Rows are points. A path goes straight from each point to the next, and from the last back to the first. The post is the endless flat space through its rows: a point in 2 columns, a line in 3, a plane in 4, and so on, so that a path can go around it. How many times does the path go around the post? Going back the other way cancels.

Post, one row:
[[ 0.7 -0.8]]
Path:
[[ 2.0  3.3]
 [ 3.1 -0.9]
 [ 1.6 -2.4]
 [-0.4 -3.1]
 [ 2.2 -5.1]
 [ 6.1 -4.0]
 [ 4.1  1.0]
 [ 2.9 -1.9]
 [ 3.8 -4.8]
 [-1.0 -2.7]
 [-5.5 -0.5]
 [-1.3  3.8]
 [ 2.0  1.0]
 [ 4.7 -0.8]
 [ 1.9 -3.4]
 [-1.0 -4.4]
 [-2.7 -0.9]
 [-3.3 -1.8]
 [ 0.6 -5.2]
 [ 2.8 -3.3]
 [-0.8 -2.1]
 [-2.7 -1.1]
 [-2.1  2.7]]
Times around: 2

Post:
[[ 3.1  3.6 -3.5  1.4]
 [ 0.7  0.1  0.4  0.8]
 [-2.1 -0.3  3.0 -3.2]]
Path, 11 rows:
[[-2.5 -2.5  7.5 -1.2]
 [-0.1  4.4 -1.4 -1.8]
 [-0.2  4.7 -6.0 -0.8]
 [ 1.6 -0.9 -0.7  0.7]
 [-0.9 -5.0  1.6  2.5]
 [ 2.4  3.8 -1.0 -5.4]
 [ 4.0  3.6 -0.9  0.9]
 [-4.0 -0.8  5.4 -0.7]
 [-3.3  3.4 -1.4 -2.4]
 [ 0.0 -2.6 -2.4 -0.5]
 [ 6.2 -1.9 -0.8  2.5]]
Times around: 2

Post (7 x 8):
[[ 3.4  0.8 -6.9 -1.0 -2.7  0.5 -0.1  0.2]
 [-2.3 -1.4  0.0 -5.8 -1.5 -2.3  0.4 -0.4]
 [ 2.4  8.2  5.2 -1.8  1.0 -3.5 -0.5  0.6]
 [ 2.8 -0.4 -0.3  0.5  3.4  0.1  0.4 -5.2]
 [ 3.5 -1.3 -4.2 -1.2  4.7 -1.1 -0.9  0.2]
 [-0.3  2.2  0.1 -1.8  3.6  0.9  1.1  3.5]
 [-3.4 -0.9 -2.9  2.4 -3.9  1.1 -1.5 -0.6]]
Path, 22 rows:
[[-0.7  3.7  1.7 -7.4 -4.2 -3.9 -1.0  1.5]
 [ 2.1  3.0 -0.8 -3.0 -7.1 -3.4 -0.8  6.8]
 [ 4.0  3.8 -2.1  2.6 -0.2 -0.8  2.4  0.7]
 [-0.7  2.4 -0.2  1.8 -1.8 -2.9 -1.0 -4.5]
 [-1.3  3.2 -2.2 -6.1 -2.9 -4.4 -1.4 -3.1]
 [-1.0  1.9  0.5 -3.4  1.7 -2.3 -3.1  2.6]
 [-0.2  2.0  2.9 -2.3  0.0 -1.6 -2.4 -3.5]
 [ 4.3 -3.8 -3.3 -3.1  1.5  0.6 -2.3  0.8]
 [ 0.7 -2.5  0.2 -5.2 -3.2 -9.6 -2.3 -0.4]
 [ 0.3 -4.4 -6.2 -4.7 -3.3 -4.3  0.6 -1.9]
 [-0.5  4.9 -1.4  2.4  4.4 -0.4  0.4 -2.0]
 [-1.0  6.5  1.2  1.9  2.7  2.7 -1.7 -0.4]
 [ 2.2 -1.9 -1.3  0.4  3.8  3.8 -0.7  0.9]
 [ 0.5  3.1  1.8  3.3  0.4 -0.5 -0.9  1.7]
 [-2.1 -4.0 -2.5  1.5  1.4 -1.2  3.3  0.2]
 [ 4.1  7.8 -7.7  3.2 -2.1 -0.5 -0.4 -1.6]
 [ 0.5  2.4 -5.0  0.8 -0.3  3.5 -0.1 -2.3]
 [ 4.1  3.4 -2.5 -1.9 -2.4 -0.6 -2.1 -1.5]
 [ 0.0 -2.6  3.2 -5.6 -1.5 -2.0  1.8  0.2]
 [-2.9 -1.6 -1.8  0.5 -1.0  0.0  0.1  2.0]
 [-0.3  2.3 -5.1 -1.9 -2.6 -5.0 -0.3  0.0]
 [ 2.3  1.7 -4.8 -0.6  4.6  3.5 -0.8 -4.4]]
Times around: 4

Post:
[[-2.2  1.4  2.8  1.1  0.7 -1.4  2.1  0.7  2.4  0.3  0.9  0.9]
 [ 1.5 -1.4  5.4  0.1  3.1  0.0 -0.3  4.6  1.9 -1.2 -4.3  5.1]
 [-2.2  2.3  1.6 -0.2 -0.3  5.5  1.1 -0.7  1.8  1.8  4.1  2.0]
 [ 0.6  0.9 -1.7  7.8  1.1 -1.9  2.7  6.1 -2.2  2.9 -2.4  0.2]
 [ 0.3  1.2 -2.3 -1.3 -0.4 -0.8 -1.4 -0.8 -4.2 -2.9 -4.5  2.6]
 [-0.8  3.8  5.8  2.5  1.4  1.9 -0.7  0.2  0.4  0.3  1.3 -3.3]
 [-0.1 -2.2  1.6 -2.2  8.0  0.9  2.8  2.7  2.2  1.2  2.0 -2.8]
 [ 0.3 -1.5 -2.6 -3.6  0.1  1.0 -1.3  1.8 -5.0  3.2  5.4 -3.1]
 [ 1.3 -7.0 -1.0 -4.8 -3.5  5.2  8.8 -2.8 -2.8 -1.6  2.8  7.1]
 [ 3.0 -3.1  0.5 -2.5 -0.2 -1.0  4.4 -1.1 -0.1  1.6 -6.5  3.7]
 [ 2.8 -2.2  1.1  1.6  0.2  0.4 -4.2 -0.8  0.4 -3.5 -2.2  6.6]]
Path:
[[-0.4  1.1 -1.6  2.4  5.6 -1.4 -1.7  2.3 -1.3  2.5 -0.8  1.2]
 [-2.1 -0.5  6.3 -3.6 -0.7 -4.2  0.7  0.9 -0.6  4.4 -4.1 -1.4]
 [ 0.9 -3.0  4.5  1.0 -3.2  6.6  3.0  0.2 -2.3  0.6  6.7 -4.9]
 [-1.0  5.4 -0.3 -0.7  0.0  2.7  0.5  5.5  2.6  1.3  0.5  2.1]
 [-0.5  2.5  2.9 -2.6  3.7  6.2  4.9  1.7  0.7  1.6  0.4  0.2]
 [-4.2  0.6  1.1 -3.4  3.9  1.8  2.3  1.1  3.1  3.9  2.1  6.9]
 [-0.5 -3.9 -6.0  2.5  5.8 -3.7 -3.6  0.6  2.3  2.5 -1.8  4.2]
 [-2.9  3.6 -1.0 -1.5 -5.5  2.6  0.2 -4.2 -1.3  0.4 -3.3  2.3]
 [ 1.9  1.2  7.5 -0.8 -6.6  0.8 -1.9  0.2  0.0  1.9 -0.1  1.3]
 [-1.9  6.8  2.1  0.7 -0.6 -3.1 -1.1  0.5  1.2 -1.3 -1.6 -0.5]
 [-1.2  1.5  0.8 -4.8  3.0  3.0 -2.8  3.8 -2.7  1.1  3.0  2.8]
 [-1.4 -2.5  1.6 -0.9  6.0  0.5  4.2 -0.6 -1.4 -2.8  2.5  4.6]
 [ 4.6 -2.1  5.8 -2.8  0.2 -0.1  1.8 -3.3 -3.3 -0.1 -2.8 -0.5]
 [ 3.0 -4.2  2.4  2.6  1.5  1.7  3.6 -0.9 -2.0  0.2 -1.6  2.2]
 [-4.3 -1.7 -1.6 -1.0  0.1  6.4  2.9 -1.0  0.5 -0.2 -1.8  4.6]
 [-0.4 -0.2 -0.1 -0.1  0.8  5.4  0.9 -0.8  1.6 -3.3  0.1  1.2]
 [ 1.3  0.5 -2.4  3.4 -1.0 -4.2  0.0  0.2  3.2 -1.4  2.4  1.5]
 [ 2.4  1.4  3.9  0.7  5.5 -2.7  2.5  5.9  0.1  0.0  1.2  1.2]]
Times around: 3

Post, 17 rows:
[[ 1.4  4.1 -0.6 -1.8 -0.8 -3.1  0.3  0.2  0.9 -2.1 -1.5 -1.3  2.7 -2.0
   1.5 -0.2  0.4 -1.7]
 [ 2.0 -0.1  2.2 -1.1  2.3 -1.9  3.0  1.3 -0.8  1.6 -0.7  1.7 -3.2 -3.9
   1.4 -3.1  0.7 -2.5]
 [-0.3  1.6  2.6 -1.5  0.0 -2.1  3.7 -3.4  2.8 -1.1  0.3  0.2  0.0 -2.7
   5.3 -2.7  2.2  1.2]
 [-2.1 -3.7 -3.8  3.1  1.1  7.9  1.4  1.1 -1.1 -1.4 -0.7  3.3 -1.2  5.8
  -0.7  3.6  4.0 -0.7]
 [-0.3  1.5  0.0  1.6  3.7  1.8  2.6 -3.2 -0.6  1.3  0.1  2.4 -3.7  2.4
  -0.3 -3.2  1.2 -3.0]
 [ 1.5  0.3 -3.1  1.4 -1.0  1.6 -4.2 -1.1 -1.6  0.7 -4.4 -1.6  2.6  0.9
   3.0  2.9  0.0  5.1]
 [ 2.1  3.8  5.4  0.6  1.1  1.1  3.5  0.2  2.1 -2.2 -0.8  3.3 -2.3 -3.5
   0.3 -1.2 -1.1 -0.2]
 [ 2.6 -4.4 -2.5  0.5  1.0  5.0 -3.9 -2.0 -1.6 -3.1 -1.6  1.3  6.0  1.3
   2.9  3.0 -2.8 -0.1]
 [ 0.8  5.1  3.1 -2.1  4.2 -0.1  2.7  0.1  1.2  0.2  1.1 -1.2  1.4 -3.6
   6.1  0.4 -2.5  0.8]
 [ 1.5 -2.7 -1.2 -0.3  3.7  7.2  2.0 -0.3  2.6 -1.5 -0.6 -1.4 -3.3  3.4
  -2.8  0.5  2.7 -0.6]
 [ 2.5  4.9 -1.0 -3.6 -2.2  1.4  3.5 -2.3  2.3 -0.1 -1.2  0.2 -2.8 -3.4
   2.6 -0.7 -1.7 -1.0]
 [-0.4  0.6 -3.4 -0.8 -2.6  5.3 -5.1  0.7 -4.2 -0.5  0.4  0.9 -2.3  0.7
  -3.1 -1.0  1.4  2.1]
 [ 2.9 -2.3 -6.6  1.0 -2.1  1.3 -4.5  2.1 -1.5 -0.9  2.9 -1.3 -0.3  1.9
   0.1 -1.1 -1.5  2.0]
 [ 1.4  4.2  2.7 -2.9  3.1 -0.6  1.2  0.2  2.4 -0.3  0.2  3.6 -5.3 -0.5
   2.2  0.3  0.6 -0.2]
 [ 1.2  0.4  3.1 -3.5 -2.7 -0.5 -0.4  0.4  2.1  2.4 -0.1 -1.4  4.5  0.0
   3.9  1.5 -2.1 -1.2]
 [ 2.3 -2.3 -3.8 -1.8 -1.7  4.4 -3.8  2.4 -5.0 -2.3 -2.0 -0.6  2.7  5.6
   0.9 -1.3 -1.6  3.0]
 [ 1.7  1.2  2.2  2.0  2.7  4.2  1.8 -1.3 -0.8 -1.4  0.7 -0.7 -7.3  2.1
   1.1  1.9  3.4 -2.0]]
Path (25 x 18):
[[ 6.0  4.4 -3.5 -3.2  0.5  1.0  5.1  0.7  1.8 -4.6  1.2 -2.9 -5.7  1.6
   1.1  1.9  3.0  0.9]
 [-3.0  2.5  1.1  0.4 -1.5  0.5  1.9 -0.5 -0.1 -0.8 -1.5  4.1  1.9 -2.2
   2.2 -0.2  4.7  3.5]
 [-5.1  1.6  0.6  0.6  0.0  4.9 -1.9 -3.3 -4.2  0.8 -2.8  5.9  0.2 -1.1
   2.0  1.8  6.0 -0.6]
 [ 1.6  3.6  0.9  1.0 -0.9 -1.8  2.6 -2.6  2.7  0.3 -3.6  4.8 -3.9 -4.1
   2.7 -1.6  0.0 -1.5]
 [ 1.4  4.1  4.0 -2.5 -3.0  4.8 -2.2  2.4 -3.4 -3.0 -3.0  8.0  1.4  3.2
  -2.7 -2.8  1.2 -2.8]
 [ 2.6  0.9 -0.8 -2.4 -0.1  0.7  2.7  0.2  3.2 -5.1  1.4  1.5  2.0 -1.0
   1.4  2.3  4.4 -1.7]
 [-3.7  0.8 -4.1 -6.0 -1.4 -3.7  3.0  5.2 -0.9  2.6 -0.8 -2.6  3.4  2.9
   1.2 -2.9  4.1  1.7]
 [ 0.0  1.2 -3.6 -3.5 -2.5  3.6 -1.9  3.7 -1.4  3.4 -1.3  1.8 -2.1  2.5
   1.3  5.0 -2.0 -2.9]
 [ 3.7 -2.2  2.5 -0.7  3.4  5.1 -3.2  6.8 -3.5 -5.2  4.5  4.1 -4.2  3.9
  -1.2 -2.6 -2.4 -1.2]
 [ 4.4  5.9  0.0 -0.8  2.3  3.8  0.3 -5.7 -0.4 -3.0 -2.7  3.2 -5.1 -3.9
   2.1 -0.3 -0.7  0.0]
 [ 0.1  1.0  2.3 -2.2 -1.6 -1.7 -2.2 -1.9 -3.6  2.0  1.3  2.2  4.3 -2.2
   1.8 -1.7  0.0  0.9]
 [ 2.4 -1.4 -8.2 -0.1 -0.9  3.7 -2.9 -0.1 -1.3 -3.2 -0.1 -0.2  5.2  8.5
  -2.9 -2.8  2.0 -0.1]
 [-0.1  8.0  5.3 -0.9  0.3  3.2  0.4 -3.5  1.1 -3.1 -1.5  1.8 -3.7 -3.1
   2.1  2.1  3.0 -0.1]
 [ 1.0 -4.1  9.2  2.6  5.7  8.1 -2.0  0.4 -3.6 -4.6 -1.6  0.9  0.1  4.8
   3.8  3.9 -0.9 -1.3]
 [ 3.2  2.2 -1.0  2.0  1.4  8.3 -2.6  2.0 -1.0 -0.2 -5.2  0.3 -1.8 -5.2
   2.9  3.3 -0.7  4.3]
 [-1.1  0.2  3.1  0.3  2.6  2.3 -3.7  0.9  0.3 -1.4  2.2  4.8 -0.1  3.3
  -3.0 -1.8  2.9  1.6]
 [ 2.9 -3.2 -4.3 -2.0 -0.2  2.2  0.8 -2.2  2.1  1.2 -2.3 -3.1 -2.0  3.7
  -1.0  2.9  3.7  2.1]
 [-0.5  1.3 -2.1 -0.5 -1.0  2.6 -1.5 -3.7  1.8  2.1 -2.1 -3.9 -5.7  2.9
   4.6  4.8  0.9  4.1]
 [ 3.7 -2.3  2.5 -1.6 -1.5  4.3  1.4  1.2  1.6 -1.3 -1.4 -1.7 -6.7  0.5
  -0.2 -6.4 -0.3  1.7]
 [-2.2 -0.4 -2.4  7.4  7.4  4.6 -2.4  2.9 -4.9 -0.5  3.1  1.0  1.9  2.8
   0.9  1.9 -1.9 -2.4]
 [ 3.4  3.7  1.1 -2.7 -2.9  3.4  2.7 -0.4 -0.4 -1.4 -2.2 -0.1 -6.5  0.2
  -0.1 -2.0 -1.5  1.8]
 [ 2.4  1.8  3.2 -1.6  4.1 -7.6  1.6  0.8 -7.4  3.0 -3.8  1.5  0.6  2.0
   2.7 -3.6 -1.3 -5.5]
 [-0.4 -0.7 -3.7 -1.9 -2.5  4.2 -0.6 -2.1  0.7  0.5 -0.5  0.1 -4.1  3.0
  -0.8 -1.2 -4.0 -0.5]
 [-3.1  3.2  7.0 -1.7 -5.0 11.4  0.9  7.3 -2.9  0.8  3.9  2.6  2.8 -3.2
   0.0 -1.1 -4.7 -0.9]
 [ 1.2  1.6  1.6 -0.6  8.4  7.8  7.3 -3.3  0.4 -6.0  0.7 -0.9 -0.9  2.3
   4.6 -2.9  2.4 -0.9]]
Times around: 2
